Rows are points. Each copy is the shape, with its points in the same order, stretched, turned, moved and blurred by noise. Is it also mirrored, or only turned?

Shape (7 x 3):
[[-36 -33  15]
 [-41  29   2]
 [ -3  32  46]
 [ -8  11 -50]
 [ 49 -55  22]
 [ 39  18  56]
 [ 35   4  33]]
Copy 1 (7 x 3):
[[-61 -11   0]
 [-34  17  49]
 [-14  51  14]
 [  4 -37  47]
 [ -2 -21 -64]
 [ 17  50 -26]
 [ 16  22 -21]]
Copy 1 is: mirrored
Copy 2 (7 x 3):
[[-51 -36  14]
 [-57  27 -35]
 [-19  43  24]
 [-13 -10 -70]
 [ 47 -47  31]
 [ 18  35  35]
 [ 23  16  17]]
Copy 2 is: only turned
Copy 3 (7 x 3):
[[ -9 -35  22]
 [-28  27   5]
 [ 19  33  38]
 [  1   4 -49]
 [ 74 -50  13]
 [ 60  24  41]
 [ 55  10  22]]
Copy 3 is: only turned
Copy 4 (7 x 3):
[[-22  23  18]
 [-31 -37  -9]
 [  2 -47  32]
 [  3 -14 -52]
 [ 63  37  39]
 [ 42 -41  50]
 [ 39 -24  27]]
Copy 4 is: mirrored

Shape (10 x 4):
[[-18  37 -36  59]
 [ 23 -19  28   6]
 [-41  21 -57  64]
 [ 32 -38   3   4]
 [  9 -11  33  26]
 [-67  48  -3   6]
 [ 17 -30 -13  -2]
 [ -8 -56  26   8]
 [-30  35 -29  45]
 [ 17   0  32  19]]
Copy 1 (10 x 4):
[[-12  38  59  36]
 [ 17  10 -39   5]
 [-26  13  75  50]
 [ 43 -13 -29  15]
 [  4  20 -34  19]
 [-71  20  45 -21]
 [ 29 -23 -11   7]
 [ -4 -28 -52  28]
 [-24  28  54  22]
 [ 10  28 -31   6]]
Copy 1 is: mirrored
Copy 2 (10 x 4):
[[ -4  53 -43  35]
 [ 12 -30  20   9]
 [-25  51 -77  38]
 [ 33 -39  -9  12]
 [  2 -19  17  16]
 [-65  44 -28 -25]
 [ 25 -32 -23  -6]
 [-12 -55  -2  12]
 [-31  48 -49  11]
 [ 12 -17  26  13]]
Copy 2 is: only turned
Copy 3 (10 x 4):
[[-51 -14  39  26]
 [ 26  25 -12  -8]
 [-66 -41  26  32]
 [ 34  -8 -10 -16]
 [ 13  30 -11  15]
 [-85  29  -7  -2]
 [ 13 -18 -10 -22]
 [ 19   8 -51   6]
 [-58  -6  25  17]
 [ 14  35   0   6]]
Copy 3 is: mirrored
Copy 4 (10 x 4):
[[  5 -15 -77 -35]
 [  6  -2  35  -3]
 [-16 -37 -95 -38]
 [ 19 -31  24  11]
 [ -3   2  26 -25]
 [-43  36 -58 -15]
 [  6 -30   6  18]
 [-29 -28  37  -6]
 [-12  -4 -70 -26]
 [ 12  13  26 -22]]
Copy 4 is: mirrored

Shape (9 x 6):
[[ 22 -21 -57 -12 -40  32]
 [ -1  11  -3 -23  20 -67]
 [ 18  -9 -12 -44  -6 -94]
 [-30 -52  -8  50  20  42]
 [-26 -31  30  50 -12  45]
 [ 10 -33  15 -27 -30 -30]
 [-49  29   3 -14 -36  27]
 [ 15 -12  -9  45 -21   0]
 [ -9   7  41  10   7  61]]
Copy 1 (9 x 6):
[[ 14 -43 -55 -25 -27  45]
 [ 13   6  22 -63   6 -33]
 [ 41 -21  31 -95 -10 -35]
 [-51 -44 -23  18  18  -7]
 [-52 -42  10  35  -8   5]
 [ -2 -54  36 -50 -25   9]
 [-44  15   1 -22 -48  14]
 [ 12 -39  -1  13 -11 -14]
 [-39   7  20  23   3  29]]
Copy 1 is: only turned
Copy 2 (9 x 6):
[[ 51  17 -34 -30 -66  17]
 [-24  -9 -41 -19  15 -34]
 [-26 -29 -68 -47 -15 -52]
 [ 72   8  25  43 -10 -16]
 [ 48  -9  57  17 -10  -3]
 [ 17 -29 -14 -48 -25 -38]
 [ -1  51  42 -37  -8   4]
 [ 15 -24   0  14 -41   7]
 [ 42   4  54 -13  28  27]]
Copy 2 is: mirrored
Copy 3 (9 x 6):
[[ 29  29 -55 -56 -30  -9]
 [ 18 -70 -17  24   8  -6]
 [ 48 -85 -21  -3   2 -37]
 [-24  73 -10  16  18 -24]
 [-19  81  25  30 -17  -7]
 [ 47 -17  12 -13 -13 -21]
 [-33   3  10 -26 -41  35]
 [ 28  27 -21  23 -29 -19]
 [  5  54  33  23  -7  54]]
Copy 3 is: mirrored
Copy 4 (9 x 6):
[[ 51  -7 -27  -4 -17  55]
 [ -4  -5 -31 -44  11 -67]
 [ 26 -26 -40 -73  -8 -68]
 [-14 -45  -8  53  14  17]
 [-10 -20  33  45  -7   9]
 [ 26 -35  15 -48 -13 -16]
 [-31  43  15 -14 -45  17]
 [ 37 -14  -6  35  -9 -25]
 [-20  24  55  20  28  17]]
Copy 4 is: only turned
